Each row is a point. The last column is the point's height on a tilted bowl or saddle (a function of degree 2), plus a little noise. Along how many of its main directions does it bend up, bend down or stay straight?

Points (10 x 3):
[[-13.0   0.8   5.8]
 [-27.6  -6.4  16.4]
 [ -2.0 -13.5   9.2]
 [ 42.2 -16.1  49.0]
 [ 20.3  12.1   2.9]
 [ 30.4  -2.2  23.7]
 [ -6.3  11.2  -1.7]
 [-38.5 -10.3  25.9]
 [-11.8 -11.2   9.7]
 [ 32.4  32.2 -16.3]]
Directions: 1 up, 1 down, 0 straight

Points (15 x 4):
[[-14.1 -17.9   1.3 -17.8]
 [ 29.1  30.0 -23.7   0.1]
 [ 11.8  -9.9   2.0 -11.5]
 [ 10.2 -12.3 -15.1 -24.4]
 [ 15.2  -6.3  26.2   8.2]
 [ -9.6 -25.1  24.7   6.9]
 [ -6.3   0.9   3.4 -12.3]
 [-12.8   5.8  -5.6 -12.6]
 [ -7.0 -14.3  15.6  -4.2]
 [  7.5 -58.6 -15.8 -61.7]
 [-16.9 -25.3  11.5  -8.6]
 [ -2.9  10.5  55.3  17.6]
 [ -5.9  50.9  -8.2  -9.8]
 [ 25.7  33.3  -0.1 -11.8]
 [  2.1 -26.4  -4.2 -26.0]]
Directions: 2 up, 1 down, 0 straight

Points (22 x 5):
[[  5.8  43.4  16.3  21.8  17.2]
 [ 30.0  -1.9 -22.0  14.1   6.7]
 [  3.3   1.2  19.5 -23.4  22.0]
 [ 10.8  13.3   1.2  46.4  16.2]
 [ 22.6  10.2   4.6  13.9   7.8]
 [  1.8  17.9 -33.5   5.6  -6.2]
 [-20.6  -7.2 -15.7  -9.7   4.0]
 [ -1.4 -26.8   8.8 -37.1  40.5]
 [ 22.9  -4.7  20.4  -6.0  16.5]
 [-12.8 -19.1  22.1 -21.0  31.9]
 [ 11.0  -5.4  17.2  15.0   9.8]
 [ -0.2   9.6  12.1  28.9   8.0]
 [ 17.0   4.8  -7.5 -44.8  28.2]
 [ 19.9  42.6  -9.9  -6.3  13.6]
 [-22.9  26.0 -13.3  40.1   8.9]
 [  1.0  -6.5 -21.5   4.0  -3.3]
 [  1.2 -20.5  -3.7  33.6   9.4]
 [ 25.0  24.6   0.1   5.2  10.7]
 [ 46.1 -15.8  18.6   8.5  24.7]
 [ 10.4 -37.5  32.0  -3.9  34.5]
 [ 18.5 -54.8  21.1 -10.0  47.0]
 [-19.7 -24.7  -2.0  15.4   9.3]]
Directions: 3 up, 0 down, 1 straight

Points (27 x 5):
[[-19.4   9.3  11.3  10.7   3.4]
 [-19.1   1.0  27.2 -10.1  -3.8]
 [ -4.9   6.7 -11.4  23.3  -3.2]
 [ 27.3 -51.5 -51.5 -17.3 -57.5]
 [-14.7  -1.8 -22.9  26.8 -13.6]
 [ 32.9  -1.6   0.9  19.6 -17.4]
 [  5.9  33.8   5.9 -14.9  13.2]
 [ 36.5  -5.7  -3.6 -44.2 -46.8]
 [ -5.6 -12.9  18.7  11.0  -6.4]
 [-40.0  14.2  22.9   3.9  -6.2]
 [ -8.6  -1.8  11.1 -18.3  -3.0]
 [ 29.1 -18.0  40.0  16.1 -37.3]
 [  2.9  22.9  29.2  -7.5   7.5]
 [ 38.2  -7.7  14.4 -27.0 -35.4]
 [ 12.9  14.7  13.9   3.1   4.0]
 [ 27.4  20.3  27.8  11.2  -5.7]
 [ -2.3  19.6  30.0  37.3 -10.2]
 [-21.1  -6.9 -38.9 -23.5 -27.0]
 [-17.4  17.4  -4.3  -0.7   7.1]
 [ 23.1  -5.7  21.4  22.5 -18.3]
 [  7.2 -23.7   3.2 -18.0 -16.1]
 [  8.6  17.1   1.4  23.4   1.0]
 [ 10.4 -11.4  32.3  16.7 -17.5]
 [-37.3  -3.2  -1.3  -8.3 -10.6]
 [ 26.7  -5.7   4.7  32.9 -22.4]
 [  6.0  -7.1  24.2 -26.7 -15.6]
 [ 40.8  18.1   8.9   2.7 -13.7]]
Directions: 0 up, 3 down, 1 straight
